Every row gives one point. To make a cloud, some directions were put in groups of two or more. Within a group, all points are equally far from the middle, so they leave a hole (a ring in 2 directions, a hollow ball in 3). The other directions are filled evenly. Then the cloud was stretched, turned, moved and blurred a little. How many holes are there, and how many directions does each take, smallest first?
In the rows, 128 means zero.

Cloud (20 x 3):
[[ 48 107  85]
 [ 66 117 102]
 [ 59 158 106]
 [ 64 111  70]
 [ 94  56 147]
 [ 82 117  47]
 [ 41 161 193]
 [ 76 110 149]
 [ 82  96 164]
 [ 50 178 139]
 [185  85  78]
 [179 155 155]
 [153  86 179]
 [ 57 132  88]
 [ 56 122 227]
 [162 157 146]
 [133 129  98]
 [137 148  99]
 [126 129 145]
 [129 142 128]]
Holes: 0

Cloud (32 x 4):
[[182  87 144 110]
 [149 129 157 136]
 [153 113 104 171]
 [201 111 116 148]
 [139 127 100 152]
 [ 86 128 249  89]
 [121  73 141  92]
 [113 107 245  84]
 [120 112 156 180]
 [ 84 103 157 138]
 [ 76 155 220  90]
 [ 71 125 171 137]
 [166 111 133 147]
 [199 124 146 143]
 [184  88 140 115]
 [117 155 173 117]
 [160 161 122 123]
 [171 112 192  84]
 [144  91 109 126]
 [126  93 125  74]
 [ 64 119 141 158]
 [167 101 101 126]
 [ 59 119 211 119]
 [ 78 100 191 107]
 [148  90 155  65]
 [145  97 155  61]
 [154 100  88 163]
 [ 49 128 104  93]
 [165  76 139 151]
 [154 123 184  67]
 [149 131 195 124]
 [ 48 110 116 140]]
Holes: 0

Cloud (28 x 4):
[[188 155 144 201]
 [149 143 185 166]
 [ 66 173 148 135]
 [143 199 159 222]
 [117 145 180 161]
 [ 73 137 131 113]
 [206 159 136  89]
 [ 83 192 175 109]
 [127 121 118 101]
 [152 147 109 126]
 [116 146 104 230]
 [ 79 110 186 164]
 [104 241 228 184]
 [152 128 162 174]
 [ 40 165 181 147]
 [167 105 108 107]
 [ 90  89  91 122]
 [220 108 128 155]
 [149 224 159 156]
 [103 123 205 196]
 [219 106 157 136]
 [ 79 114 163 192]
 [138 151 121 150]
 [147  70 164  64]
 [ 56 133 168 104]
 [ 79  79 137 189]
 [130 114 102 107]
 [114 131 154 202]]
Holes: 0

Cloud (27 x 4):
[[ 90 175 146 152]
 [147  80 108  60]
 [ 33 131  91 120]
 [108  69 138 181]
 [152  92 129  49]
 [ 97  56 104  73]
 [159  88  99  70]
 [128 161  62  77]
 [ 47  58 125  87]
 [150 101 171 152]
 [ 95  69 155 165]
 [176 102 128  69]
 [126  75  69 108]
 [123  92 176 153]
 [156 117 177  83]
 [117 168  71  64]
 [ 96  72 118  41]
 [174 192 113 140]
 [ 84  48 108 143]
 [ 66 143  67  82]
 [ 92 138  88 196]
 [110  86 128  32]
 [150  97 161 168]
 [ 31 127 134 136]
 [115  61  92  81]
 [149  91  72  91]
 [194 144  87 100]]
Holes: 2 (2, 2)

Cloud, 53 rows:
[[113  84  87 148  72 102]
 [149 127 196 151 108 108]
 [ 90 111 129  78 189 188]
 [  7  75 140 157 119 164]
 [122  88 158  49  76  97]
 [ 72 105 185  94 101  92]
 [ 49  85  70 106 124  99]
 [160 115 123 152 118 167]
 [ 94 200 130 108 143 101]
 [ 99  96 114  73 127  88]
 [122  83  65  77 102  98]
 [124 141  63  85 130 104]
 [ 77 148  70 149 175 175]
 [ 49  97 187 101  91 103]
 [ 75 115 190 111 103  88]
 [117 170  86 139  90  78]
 [ 33  84 131 146 153 175]
 [108 122 146  25  57 122]
 [164 160 158 121 177  42]
 [137  96  85  56 147 196]
 [ 60  85 118 120 143  96]
 [109 202 125 128 169 136]
 [ 82 172  75 125 159 148]
 [ 70  67  93 123  66 113]
 [111 103  97 176 202 105]
 [131 186  74 134  89 112]
 [ 93 101 125 126 182 176]
 [ 94 146 134 175 164  60]
 [ 55 108 144 102  78 212]
 [175 127 164 145 151  79]
 [151 175 112 101 131 150]
 [111  97 213  99  63 110]
 [108 119 183 156 126 110]
 [130  57  92 130 137 131]
 [117 156 143 150 173  50]
 [110 105 179 139 131 125]
 [114 106 132  74 165 193]
 [122  70 154 105 134 156]
 [154 120  79  29 138 156]
 [139 205 146  96 147  81]
 [ 79  80 150 134 135 152]
 [131 129  85 104  98  82]
 [176 150 160 128  97 172]
 [170 118  61 159 102  70]
 [143 134 158 121  89  70]
 [113  85 111  75 112 209]
 [ 82 147 173 210 125 119]
 [ 99 115 106 157  98 191]
 [157 125 110  38 101 105]
 [ 93 196 188 137 113 162]
 [ 90 159 149 133 198 165]
 [154 143  90 119 210 163]
 [177 114  97 181 182  95]]
Holes: 1 (2)

Cloud (46 x 6):
[[142  81  82 134 128 168]
 [134  67 155  64 158 194]
 [ 91 161 206 105  83 106]
 [171 110  47  95 171 147]
 [ 57  83 170 133 121  93]
 [140 188 154  75 140  68]
 [ 92 162 203 148 179  99]
 [103 143 173 196 178 192]
 [ 66 110  99 141 116 140]
 [140 148  65  77 176 146]
 [119 180 185 134  94  65]
 [148 135 102  34 143  63]
 [ 57 130 100 105 107  89]
 [ 87  69 172  63 146 126]
 [155 137 120  43  66 122]
 [137 114 133 185 163 178]
 [104 201 159 141 107  57]
 [ 17 128 185  84  94  99]
 [ 88 175 191 173 172 206]
 [211 151 103 156 164 158]
 [111 186 106 160  94  65]
 [148 127 109  83  57  44]
 [ 40 115 162 185 126 110]
 [120  94  74 135 154 135]
 [134  84 109  32 133 190]
 [153 107  70 126  88 151]
 [188  81  77  23  86 115]
 [183  67 118 117 128 171]
 [ 56 142  92  87 119 103]
 [134  63 131  53 108 115]
 [152 128 157  79 175 204]
 [ 88 141 130  68 105 196]
 [ 92  83 175 128 101  91]
 [179 174 145  71 119 158]
 [ 85 170 142 133  84  55]
 [ 45 103 117 120 119 185]
 [ 45 170 161 135 116 193]
 [ 32 178 156  94 179 139]
 [ 69 184 141 106 179 177]
 [185 167 112 186 136 144]
 [114 126 110  95 181  89]
 [210  87  85  20 128 126]
 [ 88 181 221 148 148  93]
 [ 77 143  80  84 119 151]
 [ 22 139 135 113 107 102]
 [ 97 192 158  86 151  79]]
Holes: 2 (2, 3)

Cloud (74 x 8):
[[ 48 114 124  86 112 146  96 128]
 [ 58 119  54 136 130  50 140 115]
 [ 36 110 135 194 184 173 148 126]
 [100 197 146 129 220 159  85  67]
 [115 181  50 152 119 149 100 140]
 [155 134 139 175 163 205 167 144]
 [166 151  62  87 141 131  66  88]
 [120  59  41 146 164 108 110 136]
 [ 60 178 133 129 165  63  92 144]
 [125 108  82 139 110 179 100 100]
 [174  80  94  74 198 106 136 145]
 [106 114 188 164 196 128 154 155]
 [127 173 160 146  91  98 184 207]
 [ 37 185 144  92 195 118 155 131]
 [ 68 129  94  79 127 172  80 107]
 [ 49 141 151  86 212 154 132 102]
 [140 103 159 129 105 186 164 185]
 [122 154 100 194 141 137 179 161]
 [ 82 182 147 126 114 231 171 121]
 [ 60  74 145 136  98 109 168 138]
 [ 43 149 180 151 180 163 139 174]
 [ 85  76  94 109 157  87  67 187]
 [ 18 100  95 153 107  72 119 147]
 [114  79  97 159 240 108 108 145]
 [178 102  64  83 192 144  61 156]
 [126 130 106 143 217  76 168 104]
 [ 91 115 139  69 168 124 195 100]
 [104  96  62 136  98 118  72 165]
 [109 154 152 156 139 234 184 129]
 [ 87 179 111 104 164 206 147 194]
 [ 53 232 111 147 144 134 128  80]
 [111 105 127 194 193  92 106 139]
 [101 190 115 159 144  40 155 135]
 [ 86 172 166 113 138 233 176 169]
 [112 225 116 128 153 188 151  67]
 [133 157  88  88  97  90 127 218]
 [ 57 112  75  97 198 102 200 145]
 [ 56 206 138 155 151 118  72  91]
 [109 171  93 179 203 144 157  73]
 [ 45  92  68 122 112 130  87 156]
 [142 128 103  65 173 183  59  98]
 [123  98 149 118 236 132 102  97]
 [ 91 230 114 125 144  97 112 151]
 [170 161 136 102  80 120 154 108]
 [ 53  78 128 113 123  54 195 215]
 [113 203 204 125 136 114 194 129]
 [173 135 151 127 176 178 154 198]
 [123 203  72  88 104 119  97 144]
 [138 104  56 100 180 170  40 102]
 [ 64 182 176 167 167 189 119  68]
 [ 22 158  93 191 133  85 144 146]
 [ 78 189 122  97 114 188 103 178]
 [ 81 184 111 104  83 184  99 128]
 [133 192 151  91 192 205 181 152]
 [110 103  74 117 143  43  62 137]
 [ 19 120  85 151 192 109 142 188]
 [ 71 128  73 167 229 116 102 154]
 [ 48 188 166  97 178 121 151  91]
 [207 117 102 100 160 151  78  99]
 [139 196  95 112 139 144  51 150]
 [ 54 191 174 136 114  65 199 120]
 [105  88 103 110 226 103 193 144]
 [ 97  45  99 114 141 116 147 227]
 [ 79 149 150 162 188 125  58  85]
 [100 212 189 138 129 193 150  79]
 [207 127 123  67 169 143 112 143]
 [129 112 108 109 199  48 161 128]
 [200 108 106  92 156 123  70 114]
 [101  98  88  95 132 185 208 173]
 [169  77 110 144 121 153 107 152]
 [133 161 141 116 196 201 147 197]
 [150 119  82 132 166 177 145 213]
 [ 66 124  92 164 141  33 184 145]
 [154 158 102  78 147 175  44 100]]
Holes: 2 (2, 6)
